Every row gives one point. The ring and each string are closed loops that go straight from each point to the next, and from the last back to the first. Before rounding, they use only three directions, however many columns there are. Count how often each string passes through the ring. Passing back the other way cancels.

Ring, 7 rows:
[[ 26.1  14.2  -2.9]
 [  9.5  28.5  -2.4]
 [-14.7  26.1  -5.1]
 [-24.6   1.1  -5.4]
 [-17.0 -12.4  -4.1]
 [  6.0 -21.6  -3.9]
 [ 28.5  -3.2  -4.5]]
String, 14 rows:
[[  2.7  11.2 -14.3]
 [  2.5  16.3  -9.2]
 [ -0.4  25.1 -15.3]
 [ -5.1  36.7 -15.9]
 [ -5.4  28.2 -18.5]
 [ -2.0  17.3 -11.0]
 [  0.8  15.8   5.3]
 [  2.1  31.0  14.1]
 [  4.4  15.5  11.8]
 [  3.9  13.3  -7.4]
 [  6.7  20.1 -18.7]
 [ 13.1  30.1 -12.9]
 [ 18.8  41.5  -7.1]
 [ 10.3  28.9 -15.2]]
Times through: 0
String (8 x 3):
[[  8.1 -15.8 -24.3]
 [  5.1  -0.4  -5.3]
 [ 16.4 -10.8  10.6]
 [ 23.6 -23.8  13.0]
 [ 18.0 -32.5   3.7]
 [  8.9 -26.0  15.2]
 [  3.4  -5.4   4.8]
 [  2.8  -6.3 -13.2]]
Times through: 0

Ring:
[[ 22.3  34.8  11.5  -2.1 -37.1 -16.3  -5.6   9.3]
 [ 15.9  45.0   2.8  -0.7 -29.1  -0.7   5.2  -1.5]
 [  4.5  37.8  -0.9  -1.9 -11.9  11.5   7.9 -10.3]
 [-16.0   8.3  -5.4  -5.2  16.0  20.1  -1.9 -17.1]
 [-21.3  -7.7  -6.2  -6.5  21.0  15.2 -12.3 -14.1]
 [-13.5 -18.9   3.3  -7.9  10.6  -3.4 -25.0  -1.3]
 [  1.6 -11.0  14.7  -7.8  -7.0 -17.6 -25.7   9.0]
 [ 16.9  11.7  18.4  -5.4 -27.4 -23.3 -17.5  13.6]]
String:
[[ -9.1 -13.7  -9.9  -3.9  -7.7 -13.3 -33.4   5.8]
 [ -2.6   7.8 -13.9  -1.1 -17.6  -8.2 -22.2   2.8]
 [  8.3 -10.2  17.2  -7.3 -17.9 -27.5 -30.4  16.0]
 [ 19.9 -14.8  46.6 -12.6 -16.7 -37.1 -27.3  22.7]
 [ 13.5  -3.0  37.8 -11.1  -8.2 -20.0 -15.0  10.9]
 [  4.0  14.7   0.0  -3.1 -16.9  -7.1 -13.3   2.2]
 [ 12.2  17.4  -4.9  -0.5 -36.4 -21.7 -22.6  12.6]
 [ 17.8   0.9  21.1  -6.3 -29.9 -32.7 -27.1  20.0]
 [ 13.3 -13.6  40.5 -12.1  -8.7 -27.5 -23.3  15.9]
 [  5.3  -7.6  28.7 -10.4  -1.2 -14.1 -16.9   6.6]
 [ -3.5  11.2 -14.0  -1.1 -15.1  -3.8 -18.1  -0.2]
 [-11.2 -11.1 -13.2  -3.3  -5.6  -8.9 -30.8   2.8]
 [-17.8 -41.7  11.3 -11.3  19.3 -11.4 -37.1   3.8]
 [-12.0 -31.3  21.9 -12.5  20.0  -7.4 -26.1   1.3]
 [ -2.3  -5.0  17.5  -8.9   4.8  -4.1 -13.9  -0.4]
 [ -6.2 -25.1  29.7 -13.2  17.1  -8.3 -21.0   2.1]
 [-14.4 -35.8   9.8 -10.2  13.0 -13.2 -36.1   5.2]]
Times through: 2
String, 25 rows:
[[-22.5 -31.3  15.8 -12.7  35.4   8.1 -19.0  -9.7]
 [-29.8 -24.0  -7.1  -8.3  32.4  15.9 -19.6 -15.0]
 [-27.6  -8.4 -23.0  -3.6  19.0  17.4 -17.6 -15.7]
 [-13.3   9.7 -20.5  -1.2  -1.8   9.0 -13.5  -9.3]
 [ -9.0   0.0   3.7  -6.6   7.6   5.1 -11.2  -6.8]
 [-13.3 -15.1  18.0 -11.2  23.9   6.9 -11.7  -8.4]
 [-27.5 -25.1   1.5  -9.9  34.9  15.2 -17.3 -14.5]
 [-35.5 -22.4 -24.3  -5.0  29.2  18.6 -23.6 -16.9]
 [-22.3  -5.0 -24.7  -2.2   8.0  10.1 -21.0 -10.4]
 [-16.6   3.2 -26.4  -0.6  -2.2   6.3 -20.2  -7.5]
 [-19.5  -6.1 -25.0  -1.7   1.9   4.0 -25.3  -6.2]
 [ -6.4   3.2  -4.7  -4.0  -3.7  -0.9 -16.5  -2.4]
 [ -7.9   3.7 -12.6  -2.4  -7.3  -1.7 -19.7  -1.8]
 [-10.2  -8.8 -10.0  -3.9  -4.2  -7.1 -27.6   1.6]
 [ -8.9  -2.5 -16.8  -1.8 -11.0  -7.6 -27.5   2.1]
 [ -1.9   2.9   2.2  -5.0  -6.8  -5.7 -17.0   0.9]
 [  1.2  -3.7  19.9  -8.9   0.4  -7.9 -14.8   2.4]
 [ -1.3 -31.7  34.0 -13.6   9.3 -20.5 -29.6  10.5]
 [ -5.3 -33.2  23.7 -11.9   7.9 -19.8 -33.7  10.0]
 [-12.1 -24.3  -3.3  -6.3   0.7 -13.8 -36.1   5.9]
 [ -8.2   1.7 -12.6  -2.5  -7.5  -3.1 -21.4  -1.0]
 [ -9.8  -2.5  -8.9  -3.8  -2.3  -2.0 -21.3  -1.8]
 [-14.6   0.5 -22.8  -1.2  -3.9   2.2 -22.6  -4.7]
 [ -6.9   2.9  -2.6  -4.6  -1.0   0.8 -14.8  -3.7]
 [ -6.7 -14.3  24.4 -11.6  16.7  -0.8 -13.5  -3.0]]
Times through: 3
